Rows are points. To make a cloud, some directions were put in groups of two or more. Within a group, all points are equally far from the middle, so they leave a hole (a ring in 2 directions, a hollow ball in 3). The other directions are filled evenly. Then the cloud was stretched, turned, moved and blurred a little. Count the holes, and give their numbers of directions, smallest first.

Cloud, 21 rows:
[[-28  29  13]
 [-45 -11  19]
 [ -4 -11 -13]
 [-11 -64   5]
 [ 27  24  17]
 [ -7  48  17]
 [-41  19   1]
 [ 43 -44  18]
 [-48 -31  39]
 [-50 -21   4]
 [ 34   0   0]
 [ 20  -2  60]
 [-12 -62   3]
 [ 24  23 -33]
 [ 19 -36  86]
 [ 25  -1  54]
 [ 23 -56  27]
 [ -1  -2  22]
 [ 55  29  64]
 [ 50 -47  66]
 [ 15  -8  30]]
Holes: 0

Cloud (27 x 4):
[[ 11 -30  24  15]
 [-32 -13   4  20]
 [  6  20  -3 -25]
 [ 24 -56  12 -26]
 [-25 -29  10  -5]
 [ 38 -40   4 -45]
 [-12 -30 -59   1]
 [-38  19   0  14]
 [ 25 -26  82  -8]
 [ 14   1  67 -27]
 [-16 -30 -19  43]
 [ 14 -18 -39  49]
 [  5 -52   8 -19]
 [-70 -26  19 -35]
 [-26 -52 -19  13]
 [ 13 -35 -17  16]
 [  0 -70 -11 -74]
 [-21  35  60 -58]
 [-64  16  -4  -1]
 [-42 -23  25 -12]
 [-14  23  33 -41]
 [-79  38 -30  19]
 [-21 -22  67 -12]
 [ 41 -22 -30 -12]
 [ 31 -19  26 -94]
 [-59 -18  30  -7]
 [-22  14 -16  50]]
Holes: 0

Cloud (54 x 6):
[[ 18  57  80 -29  21  21]
 [ 67  12 -41 -10  28  37]
 [  4 -56  -6  21   7   7]
 [-10 -21  22  22   7 -27]
 [-32 -24  -6 -15  12  35]
 [-32 -32   4  30  68  30]
 [-13 -19  -5 -86  31  29]
 [ 13 -22 -14   3  47 -21]
 [ 39 -42  20  21  33  33]
 [ 30  52  17  -7 -48  -1]
 [ 37  36  43  21   5   3]
 [ 68   0  -9 -46  -1  22]
 [ 44  22  33  44  50 -17]
 [ 21 -20  -8   1  35 -26]
 [ 18 -26  35 -11  62  -6]
 [ 35 -25  40  17  18  22]
 [-29 -15  45 -55  39  15]
 [ -9 -31  43  50  -1 -18]
 [  3   7 -56 -49  65  14]
 [ 41  -3  30  43  49  25]
 [-18 -26  51 -32  36  -1]
 [ 46  48  63 -20  16 -22]
 [ 18 -25  34 -12  41 -12]
 [-40   0  56 -67  31  48]
 [ 20   3  31 -11 -17  66]
 [-13 -44  18 -60  27  23]
 [-30  30  54 -67  17  38]
 [ 48   3  36 -28  39 -22]
 [ -9  -1 -28 -54  42  14]
 [ 67 -10 -31 -13  12  39]
 [ 56  28  31 -59  -6 -59]
 [ 29 -26 -11  45  33 -18]
 [  8  65  25   3 -48  -3]
 [ 52  57 -15  50   6 -24]
 [ 28  19  19  16  21  51]
 [  9  36  61 -21  12  49]
 [ 45  22  -4  21  -7  20]
 [-29 -41  53 -17  14  13]
 [  0 -10 -52 -37  72  22]
 [ 39  -1  20  54   9  11]
 [-22  -9 -43 -10  -9  21]
 [ 27  71  -6 -46  30  10]
 [ 21   8  66  28 -35 -36]
 [  7 -59  19   5  26  20]
 [ 59  66  19  -8  41 -22]
 [ -9  -7 -34 -58  12   6]
 [ 42 -19   5  32  -8   0]
 [-24  39   9   5  52  25]
 [ 22   9  84  -4  42 -33]
 [ 71 -10 -61  26  24  32]
 [-34  60  55 -19  49  -1]
 [-24   6  10 -28  81  40]
 [ -7  48  21 -57   6  26]
 [ 21 -54  -1  45  31  14]]
Holes: 1 (2)

Cloud (46 x 6):
[[-47  14 -44 -29 -19  57]
 [-27  -5  26  38  29  77]
 [-37 -22   8  44  61   9]
 [-11   3  52 -34  20  17]
 [-31  63 -27  -4  32  53]
 [-67  -2  12  -4 -26  10]
 [  2 -63  12 -12   4 -10]
 [-54 -11 -55 -21 -26  39]
 [-17 -47  20  -1 -11 -36]
 [-57 -12 -43  15 -21 -11]
 [-51  54   5 -55   4 -16]
 [ 42   2 -39  25  36  12]
 [ 20  36  -8 -47  52 -17]
 [-57 -18 -24 -51  11 -16]
 [-18  42 -25  -9  46  66]
 [  1  -5   6  -4  43  78]
 [-39  67  -5  10  53  47]
 [-18 -40 -34 -11  51  33]
 [-51 -30 -43 -46 -14 -18]
 [ 32  15  16 -18 -34 -32]
 [  9 -41 -50  -8 -50 -12]
 [ -1 -48 -25  22  27  64]
 [ -9 -55  -8 -45  -6   8]
 [-11   0  -5  67   0  -1]
 [-33 -25 -34  23  63   2]
 [ 30 -37 -43  37  23  22]
 [-27  76  -7   8   2  -3]
 [  2  52 -42 -20 -15   9]
 [-25   9  57 -23  34  12]
 [  6  43  -4 -23  62 -50]
 [-45 -33 -49 -45 -27  -7]
 [ 30 -22 -12  -8 -45 -35]
 [ 38  21  37 -32   9 -27]
 [ 42  28 -13  24   9  36]
 [-17  30 -13 -77  -3  -1]
 [ 52  -3 -15  35  32  16]
 [ 22  29 -17 -55 -25 -21]
 [-46  17 -26   1  57  59]
 [ 58   4   6  16  46   1]
 [-13  56 -32  -9  24  56]
 [-13 -37 -29  22  -8  76]
 [-58  47  19  17   3  53]
 [ 27  24   6  39 -20   8]
 [ -2  54  -7 -21  75  11]
 [-17 -34 -24  18 -19  75]
 [-29  53  12 -21  78  12]]
Holes: 3 (2, 2, 2)

Cloud, 72 rows:
[[  6  17 -11  17  16  54  27 -89]
 [-22 -44  -5  18 -13  -4 -12  41]
 [ 15   3  54  42 -52 -15 -60 -27]
 [ -3  53   6  12 -29 -23  38   6]
 [ 23 -54  32  54  21  83  36  15]
 [ -5 -43 -40 -45  18  34 -42 -34]
 [ 44 -12   5  30  49  16  77  -6]
 [ 11 -15  37 -14  11  33   3 -63]
 [ -5 -36  21 -27  39 -47 -21 -42]
 [  1 -86 -25  12 -45   8  47 -17]
 [-24 -35  53   5 -33 -58   1  30]
 [ 26 -48 -24  -9  11 -18   7 -44]
 [-20  -7  51  63 -13  49  20  47]
 [ 22 -50  29  50  38  40   1  39]
 [ 12 -65   2   0 -60 -61  55 -26]
 [ 17  29  47  34 -30 -12  -1  27]
 [-52  32 -21  21   2  16   1 -20]
 [  7  13  66   3  -5 -33  15  44]
 [ 68 -26 -14  51  45  18 -32 -46]
 [-23 -22  -7  27  39 -19  55  -5]
 [-23   6 -50  52 -24  40  13  30]
 [-46 -28  42  13  -2  28  52   5]
 [  3  83   3   4  18  32 -13 -12]
 [ 41  30  64  28  46  95  -1  15]
 [  7 -42 -11 -10 -27   3   9  66]
 [-37  21   5  10  -9  18  19  36]
 [ -7   8  25 -12  77 -29  12  -6]
 [ 39 -66  26   2 -35 -70  19 -19]
 [-44 -20  26 -20 -12 -25 -15  -5]
 [-64 -32   9  19 -15  39 -11 -10]
 [  8 -31  30  75  -4 -26  68 -37]
 [ -5 -16 -10  31  37  41  -4  41]
 [ -6 -25  44  -8 -28   9  58   2]
 [  0 -72  10  14  14 -42  -2 -16]
 [-51  25 -68 -26  -9 -37  41 -56]
 [-50  11   4 -26  -3 -28  11  18]
 [-32 -26 -62  -3  27   3 -11 -30]
 [ 10 -34 -48  66 -17  42  17 -35]
 [ 15 -45   2 -35   8  -6 -41 -25]
 [  3 -16  79  14 -38 -31 -32   0]
 [  6   0  38  -6 -11  50  20 -60]
 [ -9  16 -14 -22 -77 -57   0 -22]
 [ 32 -48 -34  19  21   3  22 -24]
 [ 18 -26   1  84  49  36  33 -20]
 [-60 -17  12  65  -6 -29  82 -12]
 [ 33 -17  19  40 -49  38  12 -23]
 [-37  11  -2 -33 -32  47 -28 -17]
 [-49 -33 -61  13 -38 -56  12  -1]
 [ 15 -14  51 -14 -11  11 -67 -37]
 [ -9  70  -4 -54 -18  -6  37  24]
 [ 30  -9  30   5 -18  20  12  49]
 [-46   9 -30 -25  31  66  -8  -8]
 [ 26  35 -35 -14 -44 -11   8  32]
 [  8   9  -3  73 -41  52  31 -21]
 [-20 -15 -70 -20  12 -63   0 -31]
 [ 24  14  22  44 -42  33 -10  20]
 [  4  -3  54  -6  29   7  37  20]
 [-13  -2 -29  19  13  -5 -15  40]
 [ 20  40  58  32  -5  36  12  30]
 [-64  72  -3   5   8  23  23 -38]
 [ 42 -20  18  16 -56   5 -14  -4]
 [-28  -5   5   4  45 -19  62 -61]
 [-48  -5  -3   0 -66  39  -6   7]
 [ 52  32 -35 -29 -17  -2 -10 -19]
 [-23 -11 -23  49 -40  -7 -56 -26]
 [ -2 -15  69  43 -38   7 -16  23]
 [-37  37   4  28  42  37 -43 -34]
 [ 20   9 -19  52   5 -39  -6  14]
 [-19 -26   4 -45 -48  -4 -47 -22]
 [ 56 -66  49  40  -2 -21  30   7]
 [  8 -14  50  17 -31  34  -2   9]
 [ 23 -18   1 -14 -73 -39  53   6]]
Holes: 1 (3)

Cloud:
[[ 34   2  11  10 -12  12  -8 -22  40]
 [-23  29  36 -54   6   2 -39  29   7]
 [  5  11 -20  62 -16 -39 -19 -12 -26]
 [-34 -12 -31 -27  -9 -32  25 -18   3]
 [  7  24  51   2 -17  23 -72   3 -15]
 [ 18 -17  64  23 -14  21 -27 -10  55]
 [-15  22   7  22 -14 -17   5  21 -82]
 [-41  22 -51 -21   5  60  33  -8  19]
 [-22  29  24  30 -14 -11  45 -10  80]
 [ 21 -47 -17 -13   7  26  36  60 -69]
 [-15  13 -24  -5 -33  21 -27 -34 -11]
 [ 40  26  63  20 -20  36  17  -8  49]
 [ -5  14  20  35 -23  53  25  26 -33]
 [-45  29   7 -35   3  16 -30  27  -3]
 [ 30  -1  51  15 -12  -5  29  39  19]
 [-11 -12  36 -44  22  -2  34  13  51]
 [-12   4  -4  11  -7  17 -50 -20  17]
 [ 27 -54  17 -27   5  23  24 -12  12]
 [-24 -34  28  48 -28  26  21  28   4]
 [-15  38 -12   2  36  24  14 -11   4]
 [-26  -9 -17  -7  14  29  10  25  50]
 [-10 -11 -58  47  -6  13  43  64 -23]
 [ -4  17  27   2  20  27 -53   8 -27]
 [ 11  41 -11  15  -5 -17  17  11 -46]
 [-61  19  26   5  22 -25 -22  34  29]
 [-42   0   5   5  23  35  32 -33  17]
 [ 56 -51   7  39  -9  23  -4  32 -37]
 [ 38 -66 -33  53 -33  28  21 -10 -24]
 [ 32 -60 -11   8 -14  47 -15  -2  62]
 [ 43   1  11 -13   0  24  16  13 -33]
 [ 36  25 -24  -8  27  50 -14  20  17]
 [ 10   2  31   6  16  15  44 -36 -26]
 [ 32  -1   8  -9 -45  -7 -53  21   4]
 [-20 -14  58  15 -41 -12 -25  40 -15]
 [  3 -21  61 -23 -18  -1 -19  -8  17]
 [ -6   5  29  12 -35  -2  14  22  95]
 [ 19 -11  32  39 -14  -5  26  40  68]
 [  4 -43 -43   1 -12  47  51  25  30]
 [-14  24  40  33  -6 -37 -43  28  19]
 [-34   1  31  -9 -28   8 -17 -14   0]
 [ 15  24  15  45   2   6  12  45 -19]
 [ 28 -17  -1   4  42  19  51  47 -20]
 [ 42  17 -57  46  19   2  35 -52   1]
 [-53 -38  -2  31  12  12  25  10  18]
 [ 47   3  15  25 -29  32  41 -23  54]
 [-15 -31 -33 -10 -36  33   0  43  26]
 [ 28 -11 -49   7 -18  27  36  52 -41]
 [ 33  42 -28  -1 -10 -21  -4 -21  46]
 [ 23 -46  29   1 -12 -19   6  16 -47]
 [-32 -21  16 -10   8 -19   6   1 -14]
 [-50  24  33  16  -9 -36 -20  -7  41]
 [-33  43  61 -13 -20  29  16  -5  16]
 [ -9 -32  22   4 -67   8 -11   5 -33]
 [ -7  33 -19  22  -8 -30 -20  17  26]
 [-21 -17  11 -18 -53 -11 -16  78 -19]
 [ 14 -39   8  48  -4 -30  13  15  36]
 [ 68  47 -22  31  -9  10  24  23   8]
 [-15  -8 -40  -3   3  70  -5  59  24]
 [-19 -23 -38   5  13  30  22 -31  43]
 [ 75   4  12  37 -17   9  14 -21 -20]
 [ -7   2  44  34  -1  48  22  41 -54]
 [ 16 -27  -5   0 -46  -4 -22  46   1]
 [-10   0  85 -45   8  28  -1 -11   3]
 [-24  13  49  -7 -22   7  19  47  14]
 [ 13 -29 -33  23 -34  57 -37  25  40]
 [ 27 -10 -19  -5  -6  10 -28 -29  45]
 [-32 -10 -34  32 -23  -8 -13   1 -19]
 [  8  -1  11  13  -1  -6  25   4  87]
 [-30 -17  65  29 -16  44 -14  -6  12]
 [  7  46  18  18   6  -9  18 -48  10]
 [  0 -31 -39 -16  17  -9  29  17 -53]
 [-11 -27  33  -1  10 -22 -40  19  10]
 [ 11  18   9 -52 -24  -3  16  10 -12]
 [-23  18  66 -25 -30  12  -8  26  13]
 [ -8 -35 -32  28  20  19  21 -11  25]
 [ -6  35   6   6  11  -9  15  36  39]
 [ 22 -47  -1  -9  25  12  74 -21 -30]
 [-32 -15  19  -1  10  -6  21  12  -6]
 [-18  18  10   6  26 -56  38   7  -2]
 [ 31 -19  49  22 -14  -1  61 -18 -39]
 [-19 -12 -56  -7   3  25   1  44 -58]
 [ 30  -1 -10  -9   8 -30 -12 -20 -19]
 [  2  40  24   3  61 -31  54  32  22]
 [-30   4  21 -16  15  -5  16  62  26]
 [-10 -51 -27 -26  -6 -15  19  49 -39]
 [ -3   8 -36 -45  24   6  -8 -57  32]
 [ 25  -7 -32   4   5  91  -7  25 -30]]
Holes: 0

Cloud:
[[  5   5  16  40 -12 -73   1   4  11]
 [-41 -49  15 -13  43  32 -24  36 -16]
 [ 22 -16  10  12   8  -3 -41  61 -60]
 [-25 -27 -33  -2   2 -68 -39  49 -37]
 [ -5 -23 -69   4  21 -14 -38  17  -6]
 [-39 -31 -46  43  -3  -4 -41  26  -2]
 [-30 -50  50 -18 -22 -40 -10  20 -12]
 [-27  20 -20  54 -35 -59  -7  39 -11]
 [-14 -79 -49   5   9 -35  18 -18  24]
 [-47 -82  12  -1 -49  -7 -31  14 -12]
 [  5  30  31   8 -21  15 -25  24 -35]
 [ 19 -11  61  -8 -16 -46  14  14 -47]
 [ 23 -49  -5  38 -32 -46  31 -18   5]
 [-23  47 -23  11 -36  -8 -13 -34 -13]
 [  5 -19  27 -28  18 -38  13   0  20]
 [-20 -12 -57  34 -12   2 -37   2   0]
 [-22 -23 -26  44 -28  34 -60  -4   8]
 [-25  21   7  -1 -27 -53  -3 -25   4]
 [-10  21  -5  15 -30 -40 -15  69 -17]
 [ 22  -2  13  30  21 -43 -31 -30 -36]
 [ 45 -35  37  -5 -19  40   8   7  -5]
 [  6  23 -24  28  -8  -3  -7   4  26]
 [  0  16 -25  25 -20 -17 -23  19 -36]
 [ 13 -17 -35 -29  -8 -52 -20  49  -7]
 [  4  43  24  32   4 -91 -18  23 -27]
 [ 13  -2  13  23 -52  37 -10 -10   7]
 [-29 -12 -34  -6  40 -42 -17 -29  -8]
 [-17 -11  -1  31 -35   8   5 -34  16]
 [ -8  48  45   6  32 -28   2 -11 -26]
 [  3   1   0  41  46  11 -31 -10 -10]
 [  8 -32  33 -20   7 -39 -31  34 -66]
 [-41 -11  19  20  -4 -30  13  25   7]
 [  4  28  51 -41 -54  -4  -9   6 -55]
 [-25   0 -42  47  27  -2 -22 -14  26]
 [ 22 -64 -58  23 -14 -41 -12  13   1]
 [ 41  -3 -24 -22 -34 -42 -15  78 -24]
 [-12  11 -15 -36 -44  12  -1 -36 -36]
 [-23 -52  48 -40  13 -42   2   3 -54]
 [ 17 -95  -4  -7 -15 -13  -8  51 -20]
 [-51 -18  -7 -11 -26 -36 -11  11  -1]
 [ -6 -14  15  -1  -2   0 -16 -42 -39]
 [-41  24 -28 -25 -49 -38 -22   5  27]
 [ 22 -10   1 -30  13 -63  37  36  -4]
 [ 14  34  -8 -62 -13 -16   8   1  -9]
 [ 45 -64 -30 -15  20 -30 -39  33 -11]
 [  7 -40 -19   2  57  15 -40  18  -5]
 [-25 -12  18  42 -36 -69   0  -7  39]
 [-42 -25 -33  32  36  23  -7  29  -3]
 [ 50 -27 -30 -40 -20 -34  26  14 -13]
 [ 14  32 -39   6 -36  11  -2   8   8]
 [-64  39   1  14  11   1 -16   3 -62]
 [ 49 -27  19  36  -4 -22 -20  34   6]
 [-65  -6  -1  52   7 -11 -17 -18 -20]
 [  3  -4 -38   6  17 -43  -3  -4  -9]
 [-41  34 -68  27  11 -47 -29  -7   1]
 [ 10 -53  -5  -7 -19 -59  -6  29  28]
 [ 10  -1 -13  38   1 -45  12  -1 -48]
 [ 18   8 -64   6  10 -51  25  18 -11]
 [-16  16 -35  15 -28   9  20 -15  14]
 [ 24 -29 -72 -18  22 -43  23  -5 -17]
 [-18  41  10  15  -1 -30 -34   1 -56]
 [  1 -19 -29  -5 -70 -42 -14  41 -16]
 [-40 -28 -19  15 -36  21 -36  -2  -5]
 [-31   2 -30  12 -17 -75 -41   6  -7]
 [-26  35  18 -11 -68 -42  15  -1  -8]
 [ 28 -16  11  35 -10 -40  -4  24 -18]
 [ -4 -66 -32   4  10 -49 -21 -13   7]
 [ 12 -57 -27  -3  25 -15 -41  58  -2]
 [ 22 -32  34  -5 -63 -11   1   2 -13]
 [ 16 -32 -25 -46  -5 -17  38  49 -29]
 [ 54 -29   2  25 -27 -34 -46  51  -6]
 [-24 -75  15 -63  11 -24 -23  27 -41]
 [-23 -63  43 -14  -5 -45 -30  -4 -47]
 [-11  26 -12   0  -5 -22 -20  12  42]
 [ -3  10   7  -6 -26 -79  29  36   1]
 [-48 -25  -1  47 -28  24 -44  44 -24]
 [-17 -48   6  43  -7  -5 -38  62 -32]
 [ 26  45   6  12 -16 -44 -39  13 -15]
 [-48  12   3 -13  -8  -8  41  -5  -5]
 [-29   4  24  15 -71 -43 -47   8 -21]
 [-53 -35 -20  34 -10 -26  -1 -16  39]
 [-14  20 -55  22 -34  28 -22  24 -14]
 [  7 -47  -4  37  68  -7   9  29 -36]
 [-51 -48 -29  -2 -41  29   0   2  33]
 [ 22 -18 -36 -25 -45 -19  22   6 -17]
 [  1  -3  10  -5  14 -44  32 -22   1]
 [ 34  13   4 -15 -58 -72  23 -35 -22]
 [  7  -6 -11 -11 -26 -75  11 -22  12]
 [-10   1 -62 -28  22 -28 -24  22 -34]]
Holes: 0

Cloud:
[[-12 -21  45  21 -14  33 -21 -49   8]
 [ 58 -20  36 -31   8  14  24  19  17]
 [ 39 -36  50   2  -8 -15  40  47  11]
 [ -3  18 -72  -8   4 -17   1  16  11]
 [ -6 -59 -25 -37  -2   6   3 -11 -12]
 [-40  15 -47  35  39  60 -11 -21 -30]
 [-41  39  44  63  63 -20 -38  12   7]
 [ 28 -53  -4 -16  39 -24  13  20 -27]
 [ 28 -25 -34 -30 -61 -30 -19 -13  20]
 [-16  -3 -12 -36  40  24 -19  -4 -42]
 [-18  58 -50  50 -19   7 -33 -17 -44]
 [ 60   5   7  59  53   2   7   5   9]
 [-66  -1 -83   2  29  10   5 -38  -7]
 [ 40 -13 -36   7  61   4  21 -40   1]
 [ -8   3 -49 -89  16 -10 -27 -49   5]
 [  7  27  15  26   3 -76 -21   3  73]
 [ 27 -37 -15  18  26  24 -10  19  22]
 [ -9  37 -14  15  65 -20 -13 -47  41]
 [ -2 -16 -14   2 -46  43  26  15  23]
 [ -1  29 -80 -15 -23 -81 -15  -9  30]
 [ -7  38   2  57   8 -47 -21  11  65]
 [ 15 -32  63  67  57  22   3  30  -1]
 [  2  33 -80  38 -18 -60 -12 -44  37]
 [-12  20 -14  31 -22  38 -13 -15  71]
 [-37   5 -17  68 -16  37  26  63  -4]
 [ 35 -18  -3  78   9  34 -16  17  -3]
 [  1  -4  12  60 -23  37 -25  13  45]
 [ -7 -59  -6  32  25  39  11  -5 -16]
 [ -2  -6  20   8 -18  -7  64   0  -5]
 [-27   2  20  20  -4 -63  13  36   7]
 [  2 -45 -35 -39  57 -49  18 -20 -11]
 [-46  30 -26  15   7  -4 -41  -8 -63]
 [ 31   1   0  68 -46  16  12 -24 -25]
 [-78 -12  -9  43   8  42  12  26 -18]
 [ 32  31 -39   1  -9   1 -56 -42  33]
 [ 25  -8 -37   3  -4 -13 -14 -87  -1]
 [ 43 -49 -29   1  27   2  10  21   2]
 [-23   4 -65   8  -9 -27  28  11  48]
 [ 24 -30 -16  25 -66 -38  22  -4   2]
 [ 25 -35  32  65 -12  44  67  42  -8]
 [ 41 -13  33  44  38  -3  30  21  48]
 [ 33  -7  26  83 -37   4   9   9   0]
 [ -2  -9  30  38 -29  21  10 -32 -60]
 [-66   2 -55  62  33   2   3 -44   0]
 [-63   9 -20  56 -40  15 -39  -6 -32]
 [ 19   0  17  37  31 -48  -1   1  84]
 [ 46 -13 -11  12 -34 -16 -16  14 -21]
 [-52   4 -26  -3 -10 -66  -8  -2   6]
 [-32  21  10  17  12   2 -67 -18  -2]
 [-12  40 -16  14  -4 -43   4 -26 -17]
 [ 14 -30  50 -13  30   4  14   9 -63]
 [ -1 -49 -57  46  30 -17   4 -32   8]
 [-17 -50  31  43 -21  -6  66  45   2]
 [-41  20 -64  49 -18 -34 -35  17 -40]
 [ 43 -22 -35 -66 -33  -9   6 -27  27]
 [  0  42  35  10  12  28 -55 -26 -13]
 [ 27   3  45  31 -20 -57  14  30  17]
 [-24 -13 -27  66 -31  25 -41  -9 -44]
 [  4  36 -49 -23 -10 -79 -22   5  38]
 [  2 -66   2   1 -39   5  39  18   4]
 [-17  37 -25  67  40  26  19  27  -1]
 [ 20  -2 -40  71  33 -16  25   6  24]
 [ 27  18  40  45  34   3  -9 -30 -34]
 [-28   7 -15  65   5 -15  17  16  73]
 [ 24 -14   0  15 -23 -11 -28  27 -33]
 [ 28   0 -10  38 -51 -28  16 -31  16]
 [-37   8  -7  13 -10 -72  -6  11  13]
 [ 26  33  40  -1  -6  22 -43 -23  76]
 [ 28 -53 -40  26   1  15  25  32 -41]
 [-37   4 -22  51  22  -6   5 -60   7]
 [-23   1 -55  26 -26 -42  37  26  11]
 [ 37  -5 -13  12  22  43 -14 -46  13]
 [ 41 -46 -32 -26 -17 -24  10  11  -5]
 [-24 -27  20  18 -23 -49  41  33  12]
 [ 19 -22  33  53 -16  25  75  42 -26]
 [-19 -36 -36  29 -33 -19  -4 -60 -35]
 [ -2  -3 -49  46  -1  -2  19 -71  16]
 [-13  14  10  50  69 -10 -10 -31 -10]
 [ 33  -7  21  74 -36  26   9  -8  11]
 [  4  20  21   3 -44 -14 -30  31  24]
 [-15 -10  31  13 -73   4 -13  28  16]
 [-51   1   1 -41  -9   9 -12 -14  -7]
 [-22  54 -17  68  39  29 -12  -5   8]
 [-50  -9   7  95  22  -3  13   8  14]
 [-10  14 -23 -17 -16 -60  21  19  53]
 [  1 -38  -1  26  54 -21   2 -18  31]
 [  7  46  29  22 -31  24 -35  -6  -5]
 [-17 -20  20  49  -1  48 -26 -33 -25]
 [ 41 -41 -35 -18 -37 -10  40  -7   1]
 [  6  19   2  92  -3 -37   3  19  12]
 [-30  31  11  30  37  -9  -2 -45  45]
 [ -7  61  37  45 -16 -32  -7  17  27]
 [-35   9 -30  44 -76  -3 -34  -8  44]
 [ -8 -41  21 -17   5  20   0  16 -39]
 [ 33 -12  43   1 -77 -12  20 -17  34]
 [ 17  -2  -7  68  -2  78   8  11  -9]
 [ -4  26 -33 -13  72 -21   7 -30  38]
 [ 24 -35  28  45 -41   9  35  52 -43]
 [ 15  11 -63 -20 -42 -36 -40  -7  15]
 [ 25 -24  14  77   1  57   9  31   5]
 [-12 -33  12  14 -24 -40   5 -20 -17]
 [ 37  -6   2  54 -38 -21   5 -10  13]
 [ -5  41 -35  50 -14  33 -37 -27  16]
 [-11  -4 -40  14  11  -3 -55 -17  63]
 [-47  -7 -23 -20  17 -50  15 -15 -12]
 [ 14 -32 -32 -42 -57  13  27 -50 -14]
 [-31   8   3  -5  31 -66  -4  24  -7]]
Holes: 3 (2, 2, 2)
